Rows are points. To make a cloud, some directions were put in groups of two or more. Within a group, all points are equally far from the middle, so they leave a hole (a ring in 2 directions, a hollow ball in 3). The other directions are filled evenly. Then the cloud was stretched, turned, moved and blurred a little. How many holes are there, and how many directions does each take, smallest first?
(in the rows, 128 means zero)

Cloud (13 x 2):
[[ 84 140]
 [ 86 142]
 [125  75]
 [101  82]
 [179 136]
 [161  85]
 [100 157]
 [ 89 146]
 [114  76]
 [179 133]
 [ 81 133]
 [134  75]
 [ 79 118]]
Holes: 1 (2)

Cloud (21 x 3):
[[ 89 159 101]
 [ 99 137  79]
 [138 142  69]
 [ 87 124 167]
 [150  96 177]
 [165 178 118]
 [177  91 122]
 [122  81 170]
 [ 94 169 137]
 [152 114 184]
 [163  88 161]
 [144 187 109]
 [170 171 106]
 [153  78 105]
 [123 106 185]
 [178 166 134]
 [106 159 169]
 [182 139  97]
 [100 161  90]
 [101  82 158]
 [126  85  88]]
Holes: 1 (3)

Cloud (46 x 6):
[[149  80 172  77 139 145]
 [ 89 147 146  74 123  76]
 [150 108  97 165  98 155]
 [147 154  82  74  89 124]
 [111 117 138 125 187 142]
 [119  93 166 117  75 177]
 [ 99 101 189  89 150 131]
 [129 164  90  71  92 111]
 [125 113 151 176  91 175]
 [149 150 140  58  78 165]
 [149 100 185 166 127  98]
 [114  88 125  97 140 177]
 [141 171 138  64 161 147]
 [153 153 138  52 108 168]
 [ 91 123 186 117 104 179]
 [125 193 145 144  69 126]
 [191 134 123 100 157 156]
 [177 125 116 159  91 168]
 [152 166 181  59 112 161]
 [155  94 100 143 128  87]
 [118 162 192 158 149 103]
 [176 127 183  73  99  88]
 [114 182 161 114  58 141]
 [100 139 137 103 180 152]
 [158  87 131  73 106  82]
 [ 82 122  93 122 124  96]
 [110 189 122 159  99 145]
 [147 141 108  61  78  96]
 [120 116 153 178 135  89]
 [144 104 187 156 113 178]
 [194 163 196 123 126 121]
 [102 110 170 156  82  95]
 [166 136 154 108  47 108]
 [140 191 123 148  87 103]
 [116 165 122  62  69 125]
 [148 102 137 175  82 107]
 [168 144 149  49 135 151]
 [108  77 144  97  94  89]
 [122 114 173 174 128  90]
 [111 116 182 163 109  89]
 [127 184 111  99 144 167]
 [121 170 134 116 175  91]
 [154 147 146  52 117  78]
 [162 151 184  52 126 106]
 [ 95  96  92 115 111 150]
 [154 165  88  85 109 161]]
Holes: 3 (2, 2, 2)

Cloud (76 x 8):
[[ 93  78 122 187 144 108 169 124]
 [138 125 163 124 216 168 158 181]
 [ 92  51 126 113  83  87 154 111]
 [ 53 155 124 166 145  82 114 153]
 [142 152 145 127  48 129 118 115]
 [129  62 118 129 119 114 136  99]
 [137 124 121 122 182 128 151 162]
 [112 142 163 122  81 140 130 130]
 [ 49  62 178  80 108  82 145 109]
 [ 78 135 186 132 133  57 151 126]
 [129 159 105  86 156  95 111 145]
 [108 125 100 145 178  38 136  75]
 [134 160 112 118 158  68 163 138]
 [107  91  98 152 161 127 129 177]
 [124  92 142 187 147 175 149 110]
 [ 51  77 165 102 126 104 142 157]
 [153 110 145 153 182 155 126 159]
 [127 184 180 139 171 143 130 122]
 [160 113 109 104 120  88 208 106]
 [144  98 109 170 129 126 176 150]
 [130 119  92 166 181 128 132 153]
 [ 79 100 116 182  99 103 159 175]
 [125 144 108 114  51  65 102 116]
 [169 118 135 118  69  48 148 119]
 [ 99 171 129 167 131  90 131  83]
 [ 68 117 129 163 151 153 129 150]
 [107 130 139 124  45  89 140 134]
 [127 135  78 164 160  62 123 104]
 [123  76 137 135 118  88 212 129]
 [138 159 163 184 148 106 127  94]
 [107 144  67 143 188  54 145 111]
 [ 86 127  81 207 114 126 153 140]
 [ 91  79 140 194 126 151 115  48]
 [121 184 123 168 106  85 148 192]
 [121 147 147 123  90 100  91 175]
 [176 163 180 191 148 142 134 173]
 [152  77 163 155 165 144 126 115]
 [149 145 149 162 140 105 110 139]
 [106 107  92 167 202 119 118 146]
 [ 55 134 137 142 132  71 122  57]
 [ 93 154 125 183 137  81  97  92]
 [153 159 154  84 150 107 149  98]
 [165 140 176 104 182 132 175 118]
 [104 118  67 172 188  72 132 154]
 [ 57 114 149  95 110  96 168 200]
 [156 134 130 138 108  86 112 162]
 [ 90 118 159 150  83  56 117 149]
 [148 168 106  65 123  66 174 141]
 [115 180 147 184 134 130 133  96]
 [167 118 128 134 152 144 183  87]
 [112 132 141  87 111  47 120  85]
 [139 133 105  92 170 131 186 119]
 [100 148 157 200 123 101 124  98]
 [121  72 111 198 157 146 100 159]
 [ 62 121 139 143 124  99 166  99]
 [ 30  90 144 138 158  89 144 112]
 [ 97  83  68 180 119 116 123  83]
 [147 159 162 166 103 139 107  82]
 [ 71 159 130  97 114  84 131 120]
 [111 138 167 127  68  76 158 143]
 [ 65  88 118  94  87 110 111 114]
 [ 79 197 124 154 144  86 180 156]
 [116  75 114 185 127 145 130  71]
 [113  60 163 140  80 159 110 140]
 [161 135 110 121 154 140 173 175]
 [108 148 187 161 184 117 102  68]
 [124 153  95 174 124  41 133 147]
 [ 69  75 134  74 157 132 124 167]
 [146  89 119  73 101  89 198 147]
 [ 84 160 128 136 125  73 114 168]
 [103 127 131  89  92 165 141 108]
 [113  89 139  49 136 101 207 130]
 [116  29 143 123 111  78 140  92]
 [155 132 127 132  88  76 106 116]
 [ 96 135 183 172 155  73 121 150]
 [ 64  93 143  82 103  99 167 166]]
Holes: 1 (2)

Cloud (86 x 9):
[[ 71 155 168 183 134  65 103 129 121]
 [110 117  95 147 146 151 173 110  50]
 [157 164  68 108 125 188 115 145 101]
 [180 175 137 104 169 131 184 109 153]
 [129 102 179 179 120  91 156 177 118]
 [154 158 153  70 120 160 109 187 153]
 [ 77 125 106 171 132 144 119 136 203]
 [115  82 137 200 109 143 157  60 132]
 [110  65  87 155 113  78 107 162 141]
 [ 73  85 146 157  92 156  99 150 115]
 [146  85 113 192 143 106 135 181 137]
 [116 160 104 169 177 135 116 180 175]
 [ 99 107  86 158 117 180 160 173 139]
 [147 124 162 173 102 174 193 106  93]
 [149 120  94 107 130 136  87 147 212]
 [141 177  88 167 145 173 141  81 146]
 [ 82 162 149 144 169 121 103 111  64]
 [ 84 130 177 160 105 147 142 159  59]
 [ 66  87 113  88 125 112 125  84 122]
 [157 112  97 171 148 150 190  91  99]
 [143 150 188 118 128  85 100  87 119]
 [ 93  60 111 180 156 122  98 101  99]
 [ 93 149 133 196 142  96 197 119 116]
 [170  72 137 164 187 139 157 103 159]
 [ 98 117 173 106 146 180 179 149 169]
 [154  86  95  95 117  83 124 175 144]
 [ 91 132 121 203 164 154 165 121 169]
 [177 170 171 113 143 180 143 136  85]
 [ 87 134 149  75 133 133 180 114  68]
 [123 193 157 159 170 118 135 187 120]
 [ 57 124 102  98 114 128  90 121 121]
 [ 87 144 137 178  97 164 168 150  70]
 [112 115 166 122 146 137 168 114  37]
 [158 167 111  55 122 154 119 169 106]
 [133  58 118 114 178 168 148  75 111]
 [152  92 110 106  96 108 181  91 177]
 [161  79 173 125 158 144 103 160  93]
 [160  75 176 101 124 128 100 154 151]
 [101 102 180 129  91 150 157  78  68]
 [173 148 170 147 121 151 171  66  95]
 [132 150 172 106 142 168 137  75 197]
 [120 182 130 170 182 107 152 173 155]
 [149 150 169 133 115 174 122 134 207]
 [ 72 187 125 153  88 149 131 165  89]
 [ 73 165 140 183 100 152 184  82 111]
 [ 70 102 134 123  93 155 163  61 148]
 [163 103 182 150 132 138 136 185 102]
 [102 200 176 178 130  92 171 144 139]
 [ 82 130 135  84 108 156 147 193 126]
 [ 82  82 115 133 105  98 161  97 191]
 [104  99 150  84  93 166 145 172  93]
 [154 106  72  89 114 177  98 124  88]
 [145 121 144  82 109 167  75 129 161]
 [174 138 175  92 115 168 122 179 133]
 [ 79 152 146 146 102 176  91  98 148]
 [153 177 121 113 183 113 126 190 138]
 [ 73  87 196 144 122 112 108 119 109]
 [102 101  86  92  89 153 144 139  68]
 [173 126  84 164 107 125 142 174 166]
 [132  84 120 103 148  91 194  83 137]
 [ 74 122 129  86 136  88 106 159 170]
 [ 87 142  92 127 128 186  93 131 167]
 [166 145  90 161 163 185 126  87 136]
 [ 99  97  97 162 178 171 142 165 134]
 [133 125 161 166 114 148 165 149  49]
 [ 75 103 199 128 133  95 117 133  91]
 [ 70 113 181  93 136 128 100 125 140]
 [141 125 161 112  84 113  93  73 138]
 [ 70 112 159  81 121 172 131 106 104]
 [ 65 170 138 124  78  78 146 135 138]
 [106 185 163 156 168  74 132 166 112]
 [116 116 150 128  59  89 174 126 108]
 [125  70 141 104 168 115 115 167  76]
 [124 179  89  98 125 184 163 103 179]
 [ 76 180 147 164  97 180 157  84 119]
 [ 91  97 142 130 207 162 122 120 133]
 [ 84 109 108 145 104 188 171 121 173]
 [105 111 163 161  82 150 186  62 103]
 [100  92 134 101 157  98 172  69  88]
 [ 83 102  91 126 158 122 113 196 120]
 [ 73  99 201 136 136 103 109 140 132]
 [171  98  82 103 133 176 135  97 189]
 [167 104  87  98 146 173 181 159 120]
 [162 136  80 120 160 113 136 102 204]
 [169 157 158 138  73 179 171 126 115]
 [ 91 144 127 192 177 150 170  79 150]]
Holes: 3 (2, 3, 4)

Cloud (107 x 9):
[[113  86  56 152 129 133 160 115 141]
 [114 104  78  91 125 174  87 120  92]
 [126 136 145 165 189 175 138 147 205]
 [ 79 121 150 116 186 166 105 148  92]
 [171 114  70  93 161 121 144 130 210]
 [170 111 163 162 154  83  96  73 168]
 [ 72 138 165 172  92 160  96 163 179]
 [ 77 178  78 119 142 160  83 103 115]
 [ 90 128 106  80 170 114  68 187  97]
 [106 152 114 182 144 177 101  46 122]
 [138 159 127 132 127  82 137 220 107]
 [ 98 129 168 152  86 140 104 180 170]
 [128  78 109 107 160  98  82 146 162]
 [174  80 124 133 156 139  97 176 217]
 [134 129 123 170  82 131 102 143  99]
 [147 138  59 146 137 186 129  87 135]
 [150  96 129 132  50 171  97 131 159]
 [ 89 140 162 139 202 153 142 124 128]
 [193  96  96  70 140 123  90 118 112]
 [142  65  72 128 148 126  77 103 129]
 [175 137 169 158 105 104 131 122 170]
 [127 136 147  91 119 151 151  95 195]
 [132 170 119 166 113 185 130 135 187]
 [164  96  99 100 155 154  95 221 167]
 [122 120 183 110 193 162 169 105 115]
 [158  98 163 175 123  98 123 152 199]
 [118 198 102 148 155 144 148 196 127]
 [134 166 124 162 195  88 119 141 138]
 [ 93 114 135  92 131  80 139 151 113]
 [165 131 155 117 195  78 153 164 129]
 [142 133 128 143 169  73 132 194  94]
 [124 107 156 115  78 113 142 138 130]
 [154 128  83  85 120 132  84 215 176]
 [176 126 104 103 137 118  93  89 207]
 [149 179 149 117 162  92 144 131  97]
 [144 105  69 132 157 111 114 185  75]
 [177 109 131 180 162 172  85 148 157]
 [139 119 128 174  78  81 105 125 167]
 [202 109 125 120  79 163 116 145 160]
 [169  86 189 103 134 161  93 131 122]
 [130 174 113 129 169  91 178 168 138]
 [142 147 179 117 153  80 100 142  96]
 [ 76 150  54  83 143 138 108 145 137]
 [159  92 108 152  94 174 117 157 104]
 [106 114  72 119  95 184  79 110 132]
 [153 168  92  59 121 180 101 103 141]
 [ 93  87 160 110 198 153 134 144 126]
 [143 163 138 129 124 151 103 243 133]
 [140 123 144 168 230 124 150 129 173]
 [ 50 155 164 143 182 136 113 140 144]
 [168 157  71  84 117 129  97 121 174]
 [138 138 110 205 143 142  79 192 160]
 [103 109  91 153 118 128 130 105  93]
 [106  99  72 127 166 179 114 197  87]
 [112  91 101  92 154 170 161 166 193]
 [126  75 167  95 143 166 158 184 129]
 [162  67 102 141 186 123  77 110 115]
 [123 118 138  88 100 205 136 114 157]
 [105 101 119  92 156 128 123  66 113]
 [171 127  74  69 143 133 164 130 169]
 [121 107 119 150  67 148 148  85 124]
 [135  63 125 149 120 200  86 117 165]
 [142 148 108  97 151 127  41 160 139]
 [176 122 114 135 191 160  80 117 140]
 [ 89 118 124 116 241 136 151 146 126]
 [129 138  95 133 123 130 178  90 131]
 [109  93 105 103 140 142 165 141 204]
 [118  89 168 105  89 144 124 105 168]
 [165 155 102  81 150 115  81  98 139]
 [114 167 145  78  98 164 126 112 193]
 [151  86 143 143 147 156  54 131 171]
 [149 119 105  99 177 106 166 147 217]
 [124 112 157  84  89 187 112 170 119]
 [ 62 123 163 130 142 126  72 120 176]
 [154 142 162 204 111 106 102 127 171]
 [112 140 106 189 186 179 132 112 141]
 [181 131  91 124 149 172  68 123 170]
 [193 107 106  98 113 180 104 180 120]
 [174 128  84 176 137  98 129 142 146]
 [146 114 103 210 138 152  81 186 174]
 [122 167  65 144 158 186  99 154 180]
 [140 148 119 154 127 108 158  66 162]
 [161  93 149 161 159  89 152 171 122]
 [111 154  96  33 125 182 122 133 115]
 [153 119 133 127 129 166  73 193 163]
 [ 87 139 109 200 141 181 130 121 148]
 [108 193 126 194 144 115 125 121 168]
 [141 135 156  87 116  67 103 137 111]
 [192 129 103 174 122 159 103 116 114]
 [109 158 175 142 184 142 140  96 138]
 [ 83 142  60  91 107 164 116 211 116]
 [141  70 125 130 127 198  80 127 139]
 [142 116  50 151 140 133  45 176 187]
 [ 85 130 186  84 130 150 126 178 128]
 [138 143  82 107 109  80  68 141 130]
 [114 170 121 128 205 168 127 146 100]
 [ 80 121 120  99 115  96 125 120 161]
 [107 114  71 156  76 172  96 116 142]
 [167 124  67 142 134  89 139 199 142]
 [129  88  87 128 149 120  50 123 152]
 [159 153 108  63 136  71 121 178 153]
 [ 94 103 142 189 172 153 147 102 118]
 [114  83  84  82 147 100 110 174 154]
 [106  97  85 170 141 133 134  76 109]
 [145 132 149  70 147 122 102 233 158]
 [118 129 117  47  82 121  83 153 120]
 [159 152  82 103 167  81 107 148 112]]
Holes: 2 (2, 4)

Cloud (87 x 9):
[[116  74 133 151 136 121  77 190 143]
 [172 192 166 136 129 113 105 192 153]
 [194 150 186 163 132 124 164 101 127]
 [165 111 123 154 127 133  78 181 193]
 [187 147 139 196 100 134  83 109 162]
 [175 144 120 163 219 175 115 133 120]
 [139 149 154  71 125 176  77 115 122]
 [159 114 110 191 114 184  91 113 106]
 [174  88 142  62 128 148  86 102  92]
 [119  96 127  92 170 148 111 172 149]
 [106  94 169 181 110 118  87 117 143]
 [174 122 153 175  63 138 110  93 115]
 [143  81  78  92  98 124 101 135 121]
 [215 152 116  63 165 109 149 137 110]
 [185 120 186 144  96 183 131  91 150]
 [176  92  99 134 124  62 120 103 110]
 [109 110 141 162  59 145  80 120 151]
 [171 168 216 149 120 136 137 154 129]
 [140  83 138 166 147 145 181 156 130]
 [195 160 161  97  87  88  72 131 146]
 [222 171 165 130 138 138 178 132 144]
 [236 156 109 128 183 123 141 124 118]
 [185 122 123  86 157 154  90 150  79]
 [121  85 144 118  85 162 165 125 116]
 [123 145 121 159  70 148  87 169  98]
 [174 115 139  83  98  97 116  62 124]
 [171 127 136 152  88 159 149  93  81]
 [114 170 115 114 152 167 140 107 119]
 [170 179 165 123 117 116 115 201  97]
 [161  98 113 195 147 150  86 202 165]
 [129 167 139 134  69 138 166 134 162]
 [163 124 162 152  45 100 133 166 129]
 [159 116  98 146 165 100 170 162 166]
 [175  75 144 153 135 137  90 161 181]
 [ 92 179 141 113  94 140 140 150 121]
 [145 195 129 135 137 140 136 201 169]
 [147 128 189 120  75 199 110 154 135]
 [163 184 130 223 148 149 164 144 134]
 [181 167 174 159 174 132 148 130 181]
 [166  93 105 123 161 134  91  91  91]
 [118 106 135 102  79 159 160 110 101]
 [124 164 110 117 147  90 160 154 134]
 [131 189 159 149 137 147  86 119 187]
 [130  71 132  81 111  92 159 127 122]
 [201 197 142 168 188 161 149 143 128]
 [172 107 157 157  70  75 102  95 110]
 [150 137 154 115  91 159 137 183  78]
 [112 144 171  76 106 135  88 102  49]
 [173 105 121 102  39  83 146 111 110]
 [208 112 150 162 176 102 128 179 121]
 [182 104  72  95 137 116 177 135 112]
 [142 103 126  72 103 116  63 165 138]
 [167 144 213 111 114  89 131 110 140]
 [202  89 129 138  77 141 112 152 148]
 [202 150 122 138  83  61 135  96 114]
 [157 156 118  89  59  99 156  96 119]
 [149 105  99 185 116 120  88 179 120]
 [190  68 189 124 144 104 120 112  91]
 [167 124  80 135 203 157 126 191 152]
 [158  97 201 158 164 156 128 135 149]
 [124  94 115  79 121 113 154  92  98]
 [192 185 152  99  66 113  81 103 123]
 [130 177 151 159  75 153 171 155 142]
 [ 92 158 152 154  85 125 111 167 169]
 [126 112  98 104 149  88  89 188 108]
 [154 116  97 102  66 169 120 147 106]
 [120 157 140 193 188 149 159 138 129]
 [215 180  97 152 176 164 103 136 125]
 [142 161 217 139  68 150  78 122 116]
 [161 102 150 131  63 123 110  72 124]
 [150  90 177 113 160 187 132 133 132]
 [196 159 154 211 166 120 118 133 163]
 [150 120 107 181 151 116 100 111 175]
 [176 132  94 146 161 109 107 193 175]
 [154 192 168 145 146 187 113 138 101]
 [114 117 118 159 121 141  76 109 175]
 [142  66  84 169 177 147 129 164 157]
 [143 155 149  96 130 198  88 110 107]
 [157 136 109  96 142 138 162  81  90]
 [188 152 154  79  56 120 126 144 155]
 [163  88 135 148 193 126 100 182 155]
 [153 120  91 188 193 136  99 129 127]
 [163 103 125 153 146  95  67 118  77]
 [165 112 131 169 154  69 135 111 125]
 [ 96  60 149 126  95 109 107 118 124]
 [139 125 120 147  87 148 100 167 207]
 [143 137 139 188 144 155 187 131 111]]
Holes: 2 (2, 6)
